Every row gives one point. To make a cloud, some directions were put in groups of two or more. Within a group, all points are equally far from the middle, so they leave a hole (a ring in 2 directions, a hollow ball in 3). The other directions are filled evenly. Then the cloud was stretched, turned, moved and blurred a little. Count the holes, and give their numbers of directions, smallest first.

Cloud:
18 17 -70
-46 -16 24
11 -76 -32
46 -8 42
-6 37 46
23 -6 -95
-75 -11 6
-46 10 99
50 -6 47
27 -39 -11
43 94 -3
54 23 -32
53 58 -25
-37 35 100
36 12 -17
-10 21 -11
82 11 25
45 -40 13
-61 -26 -65
-18 -49 -29
-15 49 -26
Holes: 0

Cloud:
-7 -26 -82 50
-27 35 29 39
-12 63 19 -33
-1 18 10 -121
49 19 0 -58
36 27 -10 10
2 19 -23 27
-37 -13 -9 40
-24 -43 -76 -8
-3 13 30 -10
-34 72 -18 -21
-5 3 -11 47
26 -92 -22 22
-11 6 43 67
32 22 3 -71
30 -3 -59 76
-12 52 -10 -41
13 50 1 32
68 60 -27 41
-51 -19 -19 57
-78 11 -54 5
-21 -35 -59 79
27 -21 72 -18
-27 22 38 1
-3 42 56 12
-55 20 -48 -23
-12 -46 46 34
Holes: 0

Cloud (56 x 6):
-4 -16 5 -58 20 -77
-31 -94 12 -29 -37 4
-20 -106 7 -9 -16 -6
-27 4 -51 -6 47 39
17 41 -19 83 1 -44
-43 -90 -17 -76 -24 9
34 -54 -33 -49 -32 -28
-85 41 7 -43 12 3
101 -13 18 39 28 19
90 -11 -28 68 -26 19
-82 54 17 -26 -4 1
-4 -4 -16 66 -20 69
39 -36 25 88 8 38
-30 -65 -16 12 -75 23
22 -59 13 9 7 83
-18 2 -26 0 32 -86
-49 33 -22 -6 33 40
0 -93 -58 -48 -19 6
-34 -100 -51 -17 35 11
15 -85 5 22 71 35
-32 -32 39 -23 -58 25
-8 -63 14 -33 18 -60
-13 83 15 -37 32 -57
5 -13 64 0 -20 21
28 111 13 16 -24 -12
1 17 -50 4 23 -75
46 -33 9 86 -19 -14
40 13 -1 15 91 -24
-89 36 -35 -63 -45 -11
25 -73 24 19 56 49
13 11 -8 -85 10 -43
80 -26 3 84 -7 -5
-31 38 6 57 38 17
-58 50 -25 -54 7 24
-48 20 32 -51 50 -39
25 30 -59 51 -54 -10
13 -113 -4 37 19 22
30 52 -26 82 7 -37
-14 17 6 66 -5 56
39 -14 10 17 94 -15
-55 22 -34 -23 -94 4
-26 65 -10 -27 -72 33
-52 -2 32 -59 48 -29
7 55 19 82 26 2
58 -35 -2 41 -40 -34
-20 -16 -37 -7 -100 15
-35 -59 4 -87 -8 30
-34 36 -70 -23 -41 -44
-67 36 -28 -82 -2 7
-66 -5 -63 -74 -21 -29
-35 -37 -18 -103 -4 17
28 77 -17 -1 54 -21
-34 60 -50 -29 -64 -44
58 -46 7 71 -16 -20
83 53 9 65 -14 22
-17 -81 27 -28 -9 -29
Holes: 3 (2, 2, 2)

Cloud, 102 rows:
-48 -35 -3 -38 -74 12 -28 -27 19
-70 37 -4 7 -62 -3 16 28 8
83 31 -15 -30 -13 -71 22 -2 27
-21 -1 -38 -10 -79 -27 5 -10 -15
25 6 13 -73 -39 -10 -10 -6 37
-22 5 -5 6 -14 4 -3 80 -80
-18 -11 63 2 -18 -5 -6 11 -86
15 25 -3 -88 0 -14 -5 -26 -31
-36 -17 0 -44 16 -48 -42 -38 -39
-68 23 8 20 38 -2 -9 20 0
-10 -50 38 -26 -17 76 -46 28 15
-6 -61 16 -30 -36 61 30 -8 -55
-12 -38 -23 50 30 -30 -3 -35 9
-55 15 9 -10 27 -23 -44 45 40
-24 -89 23 -26 -32 30 -23 21 -29
48 21 -1 -48 28 -64 -10 33 14
-21 -74 39 -25 16 24 40 33 -17
-48 -40 68 -50 -8 28 -5 76 -38
-32 28 15 -33 -37 14 -56 -63 -38
17 23 -33 -7 11 -66 -19 -28 63
1 -10 6 -14 10 39 -51 60 -25
-48 -18 10 19 37 19 -22 -54 -10
4 17 29 60 -4 -86 -26 -1 20
-76 11 -31 25 -40 20 -20 42 -28
23 -54 7 -46 -52 -9 -14 46 21
-27 -7 3 69 -80 -28 27 49 44
40 -42 -4 31 19 -67 6 14 19
-56 -3 37 10 -98 4 4 -15 16
44 25 45 -35 -23 -47 -16 19 58
32 -5 -5 -6 12 28 -41 13 -47
34 20 -33 -14 -27 -85 25 -28 -73
4 6 26 -30 16 -46 53 59 -11
22 -27 35 0 -112 36 47 9 17
-22 -19 5 71 17 -48 11 28 5
-11 -40 13 22 -121 4 15 -39 38
38 15 37 33 -24 15 40 -13 2
19 24 30 15 24 -56 67 14 -68
-25 -47 54 19 -48 50 30 50 -9
-40 -13 32 53 6 -30 -39 11 -4
19 -40 -35 18 -39 -28 -24 -12 4
-34 35 23 -47 -41 4 54 72 -8
-19 13 25 -63 6 -26 -39 35 47
7 -77 12 22 13 -20 26 -14 -7
-50 -21 -6 58 -65 52 -31 5 62
30 -12 22 -59 -29 -37 46 19 14
44 6 5 -8 -98 2 66 19 68
13 -3 20 33 -108 -31 -27 -32 32
36 22 30 -7 -79 -19 2 61 46
11 53 27 -36 40 -61 1 36 3
-24 46 -11 -52 -39 1 -17 -34 -25
-37 21 28 12 32 -72 18 -12 35
-59 -27 -28 13 0 12 -29 16 27
-90 5 59 -38 41 24 -68 3 -41
28 -22 -8 -55 -16 -23 -20 61 11
-36 -12 20 -46 58 0 1 -11 5
23 41 0 -75 -31 -33 33 1 -10
6 11 56 14 21 28 -31 4 7
25 63 -21 -37 1 -65 56 -36 14
-11 17 37 -7 -27 -83 -18 4 -49
-6 -8 38 -8 37 -4 -47 -6 65
-13 40 73 -9 -1 3 -46 -7 16
17 -7 -10 -50 23 -23 9 46 15
20 5 -39 -3 -33 -76 24 -35 -38
-42 -40 14 2 9 32 39 48 -84
-36 9 46 -1 6 56 -16 -17 -8
-30 -29 -5 14 59 -56 -11 -11 -47
5 -10 30 -77 -2 -47 29 42 -35
-45 -28 -2 -3 -9 -61 5 65 -3
-44 6 28 63 6 14 11 -17 51
-78 -21 19 -28 -35 77 -62 -11 -5
-35 10 40 26 3 -60 -18 6 -50
-9 0 -3 -66 -46 58 -33 6 -11
-35 -59 24 12 25 17 8 -19 -94
-20 31 16 23 -44 -74 -7 4 14
18 -22 35 -26 25 5 -44 33 27
-44 -2 22 15 -64 17 -25 -47 -25
50 4 52 -41 -43 -30 47 -36 8
-64 -19 -4 -3 4 29 -58 -10 -12
-27 0 71 -22 4 -14 -49 0 71
-32 -12 5 -27 2 52 -26 85 -3
-24 -18 -2 -9 1 -7 18 115 -19
29 -20 36 -1 -45 -39 -11 72 51
-10 -62 62 -19 -5 -25 50 26 -5
-2 43 0 10 -91 13 -40 -10 69
17 -18 29 -36 3 -3 -18 -56 61
28 31 0 -55 -69 -16 25 20 37
46 -17 -17 -1 -37 -33 -34 -40 -49
-52 -34 36 44 31 6 -31 -36 15
-34 -54 41 17 17 -10 -40 16 -42
-14 -49 5 8 -60 -54 30 -6 65
-52 19 47 -39 44 13 4 39 -33
11 41 -40 -14 5 -86 22 -45 24
-3 2 -13 -18 -68 30 39 48 -59
-33 41 31 14 34 -16 -9 15 24
35 -3 3 9 -8 40 25 -28 -17
-39 -33 46 4 24 15 -55 -29 57
3 -38 51 -2 25 -31 16 32 -22
-59 -62 35 3 8 -27 0 0 6
-10 -48 11 26 -27 -38 -36 65 39
-24 9 -7 36 17 -21 -55 8 -87
-22 14 -2 36 45 5 12 25 56
17 3 -27 -51 -57 22 -23 22 62
Holes: 2 (2, 3)

Cloud, 104 rows:
28 81 -15 23 -34 -62 -18 26 1
5 -70 -16 17 -60 -37 45 -44 -24
45 -1 22 56 -4 0 48 -39 -13
8 -40 -5 -7 48 37 -36 -10 44
-20 25 62 -1 27 -10 -2 62 -41
12 51 44 48 16 3 -29 47 -36
15 27 63 10 -10 -21 4 22 -40
6 6 11 -21 -74 10 28 26 -11
-16 17 -10 -61 -4 1 36 58 31
-57 -32 3 5 73 -59 25 44 -48
32 18 -26 39 -72 -2 9 -35 -6
-7 63 -40 38 -56 -35 8 12 -10
-46 12 70 -18 15 66 -2 15 12
-28 -28 85 18 53 -61 -51 -22 -6
2 17 43 -3 -15 19 -33 -31 54
-9 -54 -79 -36 -1 8 12 -2 -16
-27 -9 -4 -31 37 34 58 29 16
-69 -5 13 23 -38 -6 32 20 -80
12 41 -37 24 -14 2 40 -22 42
24 -39 53 47 -8 4 15 -23 12
29 25 34 -11 -1 -27 67 41 -61
-26 -38 22 18 -36 -74 -23 -48 -60
-14 -31 44 -27 -28 2 -27 -33 22
-49 -30 -32 -14 -38 -21 23 26 -6
67 16 -11 45 -10 20 -4 -38 62
-37 -35 -63 -36 -46 21 67 51 -39
34 22 -6 39 58 -27 33 -1 -22
6 32 -17 54 6 -54 -64 5 26
0 -27 18 31 6 0 62 17 -24
7 50 -6 52 50 -62 21 -9 -10
-8 -12 14 -13 -8 -70 18 3 -44
1 -33 -31 -23 4 -21 -10 -8 -50
42 84 22 29 -27 72 15 -14 35
19 29 18 -32 11 -6 30 43 -9
-35 72 20 -21 -24 3 3 12 41
12 -42 1 31 51 24 14 -49 -20
-7 29 64 -27 13 58 -11 11 20
-54 51 -9 13 -22 -50 15 -9 -2
18 0 -17 -7 2 -13 70 9 -82
52 63 38 -5 -21 -31 38 -59 -24
3 -26 17 7 1 -15 -14 -67 52
-23 30 101 20 18 -44 -58 -47 16
0 19 -45 21 -68 -11 17 -3 14
-5 33 86 -39 15 -4 -29 0 11
-79 -60 3 18 44 -9 30 6 9
0 1 57 32 -32 -23 56 3 -8
-40 -59 -18 -10 -36 28 20 -4 9
50 17 50 3 3 11 -6 12 -9
21 16 -35 25 -41 1 43 -2 -48
-4 44 37 74 24 25 2 0 9
46 -20 24 42 12 1 17 6 -64
-2 34 -11 -28 8 -3 -12 43 10
-19 33 91 17 -5 -14 -24 -40 27
-24 -6 -11 37 -30 -44 11 -5 62
-29 -20 13 17 11 -24 -48 36 -39
68 35 -28 11 -43 -27 -22 -63 -2
29 27 -7 -45 7 -5 24 16 23
0 -43 23 -49 2 -54 -9 -22 -66
72 64 30 20 -61 -18 7 -43 -15
11 10 -22 -7 -27 20 70 52 -60
64 12 -19 53 42 -8 8 -64 -27
-34 14 4 57 14 10 -18 13 25
-59 -9 9 18 -79 -55 5 52 14
37 -5 43 24 97 6 -27 -27 -6
-38 25 62 24 -16 13 8 16 -6
20 46 -30 -28 -31 -29 48 42 -45
24 -36 -3 20 -5 56 -23 -49 41
-68 -57 -10 6 -25 -12 -15 1 30
15 -23 39 -26 32 7 26 -15 -42
39 14 -48 6 33 38 22 -37 48
6 44 18 -26 -73 2 11 -21 26
37 23 0 -18 -30 15 -14 -10 46
42 -11 -62 -12 -67 -54 48 35 -28
1 31 121 33 -21 -26 -28 -15 -5
-59 -39 -43 4 6 -30 -23 42 10
19 -38 3 26 40 46 2 18 27
-2 -18 -64 -36 -39 -53 41 19 -24
6 64 2 31 -24 -31 16 -11 -27
-26 -14 -64 37 0 -75 -15 -7 -39
64 62 43 37 25 -21 33 -45 16
-83 -29 -32 -3 -8 -33 24 -4 -40
21 44 36 33 -44 16 5 63 33
2 -24 18 50 -12 -69 -62 15 -16
5 -11 42 18 -14 -18 0 -65 51
-12 41 23 -30 43 -48 23 4 23
-2 23 -6 -27 -23 -64 8 -13 -32
-15 -19 -6 40 -56 -40 -14 -30 43
34 -18 -12 8 1 -40 -9 -21 50
-38 54 -10 25 -68 -36 -10 29 -1
65 17 23 -27 10 6 -18 2 47
0 -23 37 26 -17 -11 -38 22 27
1 2 35 53 34 -26 -56 15 9
44 58 -5 61 25 11 -40 1 30
-8 -9 32 -22 -16 -41 -26 57 -13
-8 5 -1 40 -42 -38 -26 -69 11
-30 72 -43 -5 -69 -68 -18 7 9
-42 26 15 30 14 -69 -5 53 -24
-18 -29 69 35 23 -5 -29 -46 23
-65 -7 26 -1 -76 1 -21 6 5
-44 -18 35 2 59 -57 3 -30 -3
-77 -81 -42 5 -3 -1 -12 2 8
14 -37 3 21 -24 -16 36 -49 -1
-31 -12 -15 -24 13 -35 30 54 -73
-13 14 7 -51 -52 20 21 -45 -3
Holes: 0

Cloud, 93 rows:
64 -25 63 -1 -3 -20 -10 32 55
55 -18 63 32 -25 -19 61 35 19
-6 -1 45 11 -52 -12 35 46 21
43 21 53 -90 6 -7 -14 -34 28
2 18 -19 -12 -60 -59 -27 29 15
5 -6 6 -55 -3 -39 -15 -21 99
-48 46 -6 20 9 39 11 -21 -31
29 26 37 5 -4 -17 70 -3 34
38 -28 26 46 47 -49 -39 8 57
-31 -9 26 -64 -12 -28 -7 4 72
39 47 -26 17 -51 24 31 -25 -11
49 -33 8 -72 10 -19 -17 25 15
21 -54 -41 -21 22 14 -51 -26 -7
-57 -30 -65 -11 10 0 -42 -35 63
61 -33 62 58 45 33 12 0 -22
81 -39 5 -11 70 -4 -2 -11 -36
-39 -11 -26 69 22 41 77 -14 -4
-64 -27 -30 -38 37 32 -42 -25 88
-23 -71 -51 31 24 24 5 -11 56
74 -21 60 54 45 5 34 49 32
56 -13 5 4 -21 48 -8 8 29
-14 12 48 -26 -2 -8 -30 -24 85
18 -39 24 81 20 -27 26 18 121
70 -4 -7 5 19 21 7 -17 70
69 -16 35 2 67 12 -51 -8 25
7 20 4 35 -33 5 45 -42 3
81 31 72 -27 -10 -6 -12 8 -27
-43 -27 0 33 25 -15 14 61 83
-58 -30 -44 -10 44 58 -27 -30 77
81 54 -5 -12 -39 -34 -23 5 -11
-45 -4 -16 56 -59 1 13 42 58
23 -8 -13 58 24 -63 20 -9 35
35 -3 -23 -4 63 31 -12 -2 29
6 -13 -25 -73 -2 56 7 -59 -2
12 -31 30 85 33 3 47 -2 -1
-39 15 -36 -36 -34 3 -41 -39 57
23 -41 -1 -35 21 20 -35 28 39
-10 17 63 -1 -31 -14 37 -5 29
80 -65 17 50 24 12 -16 0 82
-76 -43 41 6 18 46 10 20 61
-30 32 -5 -107 -16 -31 -103 -36 75
-10 45 13 22 -50 -6 25 -28 6
76 2 32 -16 -24 3 -36 -21 -31
46 -37 8 70 49 73 64 39 -6
-18 -44 -32 37 38 3 -4 -25 2
44 26 17 51 -27 -77 -18 15 7
-13 8 -5 -104 20 32 -31 -20 17
1 -25 45 -24 -19 4 19 40 12
-49 -12 -8 12 -36 23 50 8 28
60 15 7 76 1 30 -15 -9 -23
18 -32 -8 -84 43 77 -26 -32 8
-15 0 -4 -18 -34 -20 11 -17 55
-17 44 -20 80 -6 29 21 -27 3
-3 6 -45 -82 17 27 -66 -19 39
38 32 -10 -33 -40 11 -23 24 34
-1 -48 -24 -13 -11 -12 6 -15 51
65 -16 65 -17 -29 47 41 13 -45
52 58 38 -24 -31 -6 16 24 18
-5 18 -12 7 -40 23 -12 39 -33
-10 -14 -25 32 -22 34 -16 37 11
-65 -11 9 16 -37 20 -11 1 70
2 48 18 -74 -18 -38 -80 -34 61
65 5 53 33 29 9 2 9 -44
-61 0 17 -62 3 6 1 -1 34
-36 -17 9 5 -1 6 -6 14 -15
-22 38 36 -37 -41 14 47 33 60
-31 -2 -1 -49 54 42 -15 -10 42
-56 34 -69 -8 8 -52 -43 -19 28
64 8 88 9 -36 7 36 27 -40
-30 -48 -18 56 70 42 41 -13 85
67 -5 72 33 4 -49 62 29 -5
-29 -60 24 24 7 45 50 35 50
27 75 -20 10 -28 -48 8 -11 13
51 7 23 -71 55 22 -7 -5 -57
-12 55 22 32 -41 -23 37 27 74
37 12 -3 -82 -9 34 15 13 -3
34 28 12 -58 -41 48 -16 -18 -51
16 59 -10 -61 -39 -37 -54 -67 -14
50 16 15 -71 -14 17 -56 -22 16
81 -37 30 -74 3 14 -32 -28 -22
6 -3 59 89 -23 -6 -5 16 32
-38 23 22 10 -59 26 41 -13 13
10 2 -34 56 17 -49 -20 25 8
27 3 -23 -3 44 54 51 9 -7
77 48 7 17 -6 -17 -3 7 -14
113 -51 15 43 32 -1 22 -6 28
-37 -8 -70 -31 -18 29 -45 -65 44
1 -33 -5 10 -28 36 -35 -12 -10
-66 23 -55 -24 -3 -10 -33 -29 10
76 28 -9 37 -7 30 14 -34 -41
19 -18 -46 -24 -5 45 -68 -17 -3
33 9 23 -30 -29 -58 -99 11 49
-49 -29 -39 38 28 -25 -25 28 90
Holes: 2 (2, 2)
